Each row is a point. To make a cloud, some directions were put in groups of two or more. Within a group, all points are equally far from the middle, so they leave a hole (a ring in 2 directions, a hollow ball in 3). The other directions are filled evenly. Then the cloud was stretched, turned, moved and blurred a little. How many holes are there, and how many directions does each take, smallest first?

Cloud (15 x 2)
[[ 49 -19]
 [-22  60]
 [ 36  26]
 [ 25  38]
 [ -9 -11]
 [-45  22]
 [ 40  -4]
 [ 49  44]
 [  4 -40]
 [ 43  16]
 [ 48  -2]
 [ 51   5]
 [-23  20]
 [-30  52]
 [-54  24]]
Holes: 0

Cloud (21 x 3)
[[-54   0  21]
 [ -7  26 -46]
 [-18  34 -38]
 [-23 -38  21]
 [ 16  18  21]
 [-39  33 -26]
 [ 12  -9 -43]
 [-26  33   0]
 [-37  33 -10]
 [ 48  -5 -38]
 [ 10 -28 -30]
 [-25  27   8]
 [ -8 -13 -44]
 [-29 -43 -28]
 [-10 -46   3]
 [-35  35 -21]
 [ 38 -13 -35]
 [-60  13  10]
 [ -6  44 -30]
 [-10 -14  26]
 [ 12  42 -42]]
Holes: 1 (2)

Cloud (22 x 3)
[[ 16 -48  16]
 [ 25  22 -58]
 [  9  54 -23]
 [ 44 -11 -49]
 [-58 -18 -14]
 [-55 -20   7]
 [-48 -35 -19]
 [-28  46 -28]
 [ 32  46 -19]
 [-37  14  45]
 [ 48  32   6]
 [ 50 -14 -38]
 [-60  -7 -17]
 [-37  25  40]
 [ 37 -43 -16]
 [ -6 -57 -12]
 [-21  52  20]
 [ 51  -1  22]
 [ 49  29 -17]
 [-17 -54   2]
 [-49  35   1]
 [ -8  57  12]]
Holes: 1 (3)

Cloud (26 x 4)
[[ -7 -29 -32  21]
 [  4   3  -2  38]
 [ 25  -8 -44  13]
 [ 45  -5   7 -15]
 [-10 -23  11 -10]
 [ 16 -35  17   7]
 [-41   2 -51  -7]
 [-33  22 -41  -7]
 [ 31 -42  -8   9]
 [-21 -16 -32  22]
 [-10 -32   1  -8]
 [ 31 -42  -2   9]
 [-20  32 -25  -7]
 [-40  15 -37   1]
 [ 42  15  12  23]
 [ 39 -27 -28 -14]
 [-35   7 -57 -14]
 [ -1 -41  -7   3]
 [-16  12 -60 -15]
 [-16  32 -27  -8]
 [-41   2 -48  -4]
 [  5   6  13  37]
 [-30  28 -29  -5]
 [-17 -27 -34  16]
 [  7 -39 -26  16]
 [ -8  30  -1 -13]]
Holes: 2 (2, 2)

Cloud (49 x 6)
[[-17 -39   4 -13  30   4]
 [  5   6  17  27   2  -7]
 [ -5 -26  -2 -41 -24   0]
 [-29 -30 -18  12  -5  26]
 [ 17 -29   7 -19  32   4]
 [-33   1  -9 -35   0   6]
 [ -3   2  -3  19 -45  25]
 [ 38  -1 -22  36 -32  13]
 [ 60  -4   4  24  -9  -4]
 [-26  -4  10 -10  20  24]
 [ 48 -18   3   8  19 -10]
 [ 39 -36  -5  36 -14   9]
 [ 29 -11   8   9 -46  21]
 [ 47  10  -1  -2   3  -6]
 [ 38 -43  -4   5  11   9]
 [ 38 -35 -23   9   3   7]
 [  5  -8   8  -3 -21  47]
 [  2 -27 -17  23 -44   1]
 [-23 -38 -17   8   4  -1]
 [ 24   4  -6  36 -14  32]
 [-32 -21  -7  13 -18  34]
 [ 32  -3 -16  -4  12  29]
 [-29 -15  -2 -19 -10  41]
 [-23 -33 -10 -31  13   0]
 [ 33 -29 -19  15 -11  44]
 [ 38  -6 -10   4 -46  -6]
 [ 45 -18   0  19  26   6]
 [ 19  -8  19 -21 -34   1]
 [ 29  -8 -16  26 -33  41]
 [ -5   2   5 -40 -27  -8]
 [-29 -16  -3  19   5  22]
 [ 34 -21 -14  34   9  -8]
 [ 37   9  14 -16   2  -1]
 [ 23 -23  28  -6 -22   0]
 [-29 -30  23  -5  12  19]
 [ 34 -25   9  12  18 -20]
 [ 40 -18  -5   1 -28 -21]
 [-23   3  21 -23  -3  22]
 [ 25 -32  -2  40   9  10]
 [ -1  16 -21  -4 -19  24]
 [ -9 -30 -23 -30   1  16]
 [-11 -31  -5  18 -15  43]
 [  9 -40   6 -25  12 -10]
 [-17 -20  16 -35 -30   4]
 [-22  -6  34 -16   3 -11]
 [-26  -7 -18 -21 -34  28]
 [ 41   1  23  21 -13  10]
 [ 45 -20  17   9 -17 -15]
 [ -1 -12 -12  40  -6  24]]
Holes: 1 (6)

Cloud (50 x 6)
[[ 33  14  39  20 -16   9]
 [ -5  -9 -14 -47  -4 -12]
 [  0   4  -9 -33  14  46]
 [ 19  -1  25   5  18 -30]
 [ -2  43 -10 -25  -5   3]
 [  3 -43  -8   0 -14   2]
 [ 14  20 -58  -9  -3  36]
 [-30 -12   1 -25 -27 -15]
 [ 17 -21 -40  -4  28   1]
 [ 32 -14   8   4 -16 -42]
 [ 29 -15 -48   4   2  -2]
 [ -5   5  -1  28 -26   0]
 [ 21  38  -2   9  14  -2]
 [ 17 -16  30 -35   0  16]
 [ 14  16  -4   9 -28 -56]
 [  4 -11 -35 -15  26 -12]
 [ 25   5  24 -46 -37  -3]
 [-17  19 -22 -41 -13   0]
 [ -6  -3 -33 -16 -37  22]
 [ 14  -4  19 -46  -6 -19]
 [ 37 -26  35  10 -19  -4]
 [-11  13  -4   3  37  13]
 [  6 -11  34 -31 -31   0]
 [ 43 -32  -3  -1  16   3]
 [ 22  17   6   2  17 -34]
 [  2 -20  38 -12 -15  -9]
 [  6  15 -22 -11  18  49]
 [  5 -36 -13 -16 -31   3]
 [ 17 -27 -19  27   0  16]
 [-25   3 -11 -51  -2 -11]
 [ 23  11  27   9 -60  -7]
 [-38  18   4 -23 -33 -15]
 [ 22  -2 -32 -48   5  36]
 [-11  21 -30  18 -31  -1]
 [ -5   9  33  19  -8  -4]
 [ 17 -17   8  25 -12   5]
 [ -2   3  34  -2 -48 -23]
 [-10   5  26 -23  16  12]
 [-21  42   7 -11  -4  13]
 [ 16  10 -33  16  21  40]
 [  1 -21  14  18   2  -8]
 [ 20 -10 -47 -38 -14  16]
 [-12  28 -30   1  -9  37]
 [ -9  48 -10 -17 -12   5]
 [-21   0  13  22   4  -2]
 [ 24  35 -10  20   6   9]
 [ 14 -35  14   5  -1  -4]
 [  5  19  26 -11  -6  22]
 [ 29  31 -15  27 -42  -1]
 [-24  32 -44 -18 -10  -1]]
Holes: 1 (4)

Cloud (83 x 8)
[[ -6  -4  30 -29  26   3 -42 -11]
 [ 14  -6  48   0   5   8  29  42]
 [ -3   2  21  17  19  37  29   7]
 [ -6  -5   6  36 -29   5 -34  27]
 [ 49   9   2  -6   1 -10 -15  -3]
 [ 41 -23 -26  39  33   3  -3  13]
 [-25  25   4   1  14  39 -32  -8]
 [ 26 -35 -15 -27 -12  20   0  -2]
 [ 35  -6  35  10  44  20   0  -8]
 [ 18  13  38 -11 -27  19  19  17]
 [ 32  12 -17   8   6 -10 -43  16]
 [ 19 -10  26  22  53   6 -24  18]
 [ 21  13  23 -19  14  22   3 -33]
 [ 18  40  15   6   7 -10  16  26]
 [  4 -14 -13 -19 -51  19  -4  29]
 [-44   9   6  27  14  12 -41  16]
 [ 20 -15  19  21  -1   8  43  54]
 [-37  19  26   0  18  29 -10  38]
 [-13  -3   8  39  13  32 -44  11]
 [-12  -7  50  26   2  42 -16  17]
 [ -9 -18  27 -17 -29  36 -24   5]
 [ 34   4  17 -27  20  20  27  12]
 [ 41  32 -40   5   7  -2  -2  -2]
 [ 22  -9 -46  -5  18 -12  10   4]
 [ 30  -3  14  33  32  15  19  -7]
 [  3  36 -37   3  -7   6 -35  23]
 [  0 -22  15  39  30  18 -43   2]
 [-22  37  21  -3 -31   5  -4   4]
 [-27   0   8  29 -15  33  14  56]
 [-38 -30  10  15  11  -8  -7  30]
 [ -4  -2  27 -21  -3  11  48  25]
 [-30 -22  28 -14   9  34 -28  -9]
 [ 19 -55   4  11  30  11 -12  32]
 [  6 -11  -9 -20  28 -12 -49  -2]
 [-24   9 -35  11  19   7   1  35]
 [-10   1  22  42  19  15  19  54]
 [ 27  -6 -35  -8  29  15 -20 -19]
 [ 33  27  -8 -32 -11  12  -9   3]
 [ -2 -60   8  -9  -6  27  -9  28]
 [ 21  10  15  58  14   2 -14  19]
 [ 28  -6 -19  32 -33   6   3  20]
 [  2  33   1  42  21  19   5  -5]
 [-32  23   0 -19   8  -4  13  -1]
 [ 17 -44  28   1  15  24  11  44]
 [ 25 -23   7  36  17  33 -27  22]
 [ 48  -3   4   8  27  25  -3 -14]
 [-15  17   4   3 -10   0  31  57]
 [-25 -14 -16  23   7   1 -46  37]
 [ -2  -4  -5   8  23 -31 -19  22]
 [  3 -26  46   4 -27  19  15  10]
 [  9  30  -7  -3  20  -1 -50 -24]
 [-14 -16 -40  -4 -20   7  13  49]
 [ 21 -17  -3  34   6  31  19  53]
 [ 55   1 -32   1  17  -1   7  36]
 [ -8  30  38  35  21  21 -29  11]
 [-13  38  34  -4 -13  38   5  19]
 [ 30  10 -26 -13  38  19  -8  22]
 [ -6  12 -22  -7  -9 -21 -36   2]
 [  6  -8 -32  28   3  17 -29  53]
 [  2  -3  20  -5 -31  28  -8  51]
 [-39  17  23 -16  38   8  -8   6]
 [ 39  24   4  20  30  -9  14 -10]
 [-19  12  36   5  -2  31  28  -3]
 [ -4  -3 -39 -14 -30   3 -32  33]
 [  3   5   5 -36   2  -7  34   9]
 [ 16 -28 -25  12  -5  -3  34  27]
 [  5  22  26 -10  25   1 -42 -29]
 [-14  18 -39  27  11  10 -22  40]
 [ 30  -2  10  16  21  43   0  10]
 [ 34   1 -33 -26   1  16 -23  22]
 [  6  33  39   7  23 -10   4  -7]
 [ 29  -1  -6  22 -18   2  36  52]
 [  6  10   7 -10 -40   0 -21   3]
 [ -4  22 -11 -28  31  23   9   8]
 [  0  38  16 -11 -17   1 -25  16]
 [ 27  38  33  -9   6   9  15   2]
 [ 19  13 -40  19  28 -12  16  26]
 [-26 -26  44  -8   8  -2 -22  -8]
 [ 11   6  10  30  50   8  10  -9]
 [ 18 -34   3 -16 -18  13  22  58]
 [ 10 -27  -9  43  24  -5 -32  37]
 [ 13   3 -17  17  32  34  10  13]
 [ 40  12 -13  38   0  12  27  27]]
Holes: 1 (8)
